Each row of a before or after table is a point. One or more steps were done to the points. Then noise was added and the rows were shuffled. The steps act on columns, c1 being the first. Name the steps. A step turns or swaps two columns, mirrors them in a line or flattens them onto one, adds a multiple of one to another, or multiplies or shifts one. Angles are multiples of 10 degrees, from the lower column toward the higher: turns from -170 to 170, lines from 10 to 170 but not 90. Use the fewest steps. Two steps may share a column if one is a turn and the other turns, adds or multiplies; they go together, in the order done. Otherwise the lowest column goes first.
In the rows, zero is written as 128.

Before (13 x 2):
[[137 155]
 [ 66 125]
 [141 125]
 [100 125]
 [128  91]
 [146 142]
 [142 156]
 [147  77]
 [ 48  88]
 [129 161]
 [ 94 158]
 [ 93  94]
 [ 47  85]]
After (13 x 2):
[[161 123]
 [106  84]
 [209 144]
 [188 163]
 [130 126]
 [196 158]
 [202 124]
 [154 160]
 [208  74]
 [153  99]
 [112  88]
 [186  88]
 [204 154]]
Steps: shift c1 by 60

Before (14 x 3):
[[148 156  96]
 [117 115 147]
 [125 143  96]
 [139 163 147]
 [146 161 119]
 [142 101 144]
 [118   7 142]
 [145 153  96]
 [138 161  86]
 [135 129 133]
 [139 166 143]
 [ 89 143 144]
 [139 160 150]
 [119 166 146]]
After (14 x 3):
[[117  44 142]
 [140 152 147]
 [135 127 132]
 [120 154 145]
 [139 149 149]
 [145 145  96]
 [125 138  95]
 [138 153 143]
 [137 152  85]
 [142 110 145]
 [116 119 147]
 [148 151 118]
 [ 90 140 144]
 [147 149  97]]
Steps: multiply c2 by 0.7

Before (11 x 6):
[[141 127 116 104 148 126]
 [138 114 130 106 141 115]
 [121 137 130 103 136 120]
 [140 144 137 122 141 132]
 [127 137 118 144 143   7]
 [162 143 130 129 140 138]
 [116  84 121 126 138 140]
 [133 135 117 131 134 140]
 [120 137 163 118 138 140]
 [165  83 121 133 151  55]
 [139 139 129 126 178 130]]
After (11 x 6):
[[139 144 130 127 142 125]
 [139 113 119 110 132 110]
 [165  84 128 127 113  54]
 [133 136 126 125 141 135]
 [164 144 127 130 144 131]
 [121 136 121 110 132 117]
 [141 128 114 104 146 115]
 [138 139 128 127 172 106]
 [119 139 132 134 142 135]
 [126 135 133 136  80  14]
 [116  84 126 124 144 132]]
Steps: flatten c3 and c4 onto the line at 60 degrees; turn c5 and c6 by -30 degrees

Before (14 x 9):
[[129  90  70 152 103 145 199  80  78]
 [123 118 187 163 185 136 156 155  94]
 [136  93 117 170 175 133  94 128  84]
 [137 183  67 150 106 114 173 143  88]
 [131 174  68 171 176 148 171 109 113]
 [118  87  97 145 165 128 161 135  78]
 [126  97  97 152 148 156 155 155 143]
 [124 139  83 113 148 154 167  39 120]
 [ 43  93 137 120 187 148 114 113  86]
 [104  89 128 180 122 146 145 143  81]
 [130  93 136 199  67  58 186 107 126]
 [126 143 155 121 121 132 110 146 138]
 [136 108  75 139 161 145 130 151 112]
 [ 48  85 186 161  14 154 148 128 147]]
After (14 x 9):
[[135  92  53 182 177 139 108  94 199]
 [113  84 146 205 120 137 134 113 147]
 [120  88 129 175 103  97 163 150 143]
 [ 44  84 148 147 118 134 156 177 106]
 [124 138 156 121 190  82 158 188 159]
 [136 112 140 144  89  75 131 151 131]
 [ 55  74 156 142 184 186 106  26 165]
 [123 174 145 168 119  64 124 179 176]
 [140  94 136 189 100 111 121 167  95]
 [124 148 133 112 123 154 115 117 113]
 [131 190 115 170 123  63 158  97 166]
 [135  87 148 178 184  76 180 135 187]
 [126 119 132 180  73 185 137 169 150]
 [129  95 153 131  97  96 110 134 163]]
Steps: turn c1 and c2 by 10 degrees; swap c3 and c6; turn c4 and c9 by 40 degrees; turn c7 and c9 by 70 degrees; turn c5 and c8 by 120 degrees

Before (9 x 12):
[[122 103 124 125 105  91 159 178 158  89 112 146]
 [149 176 128  53 115  93 153 132 158 142 138 134]
 [132  99 155 165 154 143 141 112 140 103 107 144]
 [128 126 152 151 145  94 159 143 134 142 137 139]
 [142 157 138 158 164  96  48 105 141 117  96 146]
 [160 162 157 169 170 136 103 139 122 108 132 132]
 [ 91 120  87  99 129  95 160 159 142 140  74 141]
 [ 44 127 132 169 133 149 163 108 115 143 139 117]
 [136 149 155 110 142 118 107 112  96 128 137 138]]
After (9 x 12):
[[150 108 115  53 177  94  92 165 158 128 135 136]
 [ 90 133 118 100 121  93  63 156 142  87 112 108]
 [129 106 112 151 119  94  76 165 134 152 138 139]
 [131 116 152 166  89 144 123 158 139 156 128 126]
 [142  56 138 158 135  98 249  20 141 137 124 122]
 [123 179 166 125 119  91  50 144 157 125 130 132]
 [ 44 122 112 169 125 148  97 195 114 132 127 125]
 [159  43 147 168 136 136 151  82 124 157 131 132]
 [136  91 128 111 139 116 168 105  96 155 136 139]]
Steps: turn c2 and c5 by 120 degrees; multiply c2 by 1.6; turn c3 and c10 by 90 degrees; multiply c7 by 2; turn c7 and c8 by 130 degrees; flatten c11 and c12 onto the line at 50 degrees
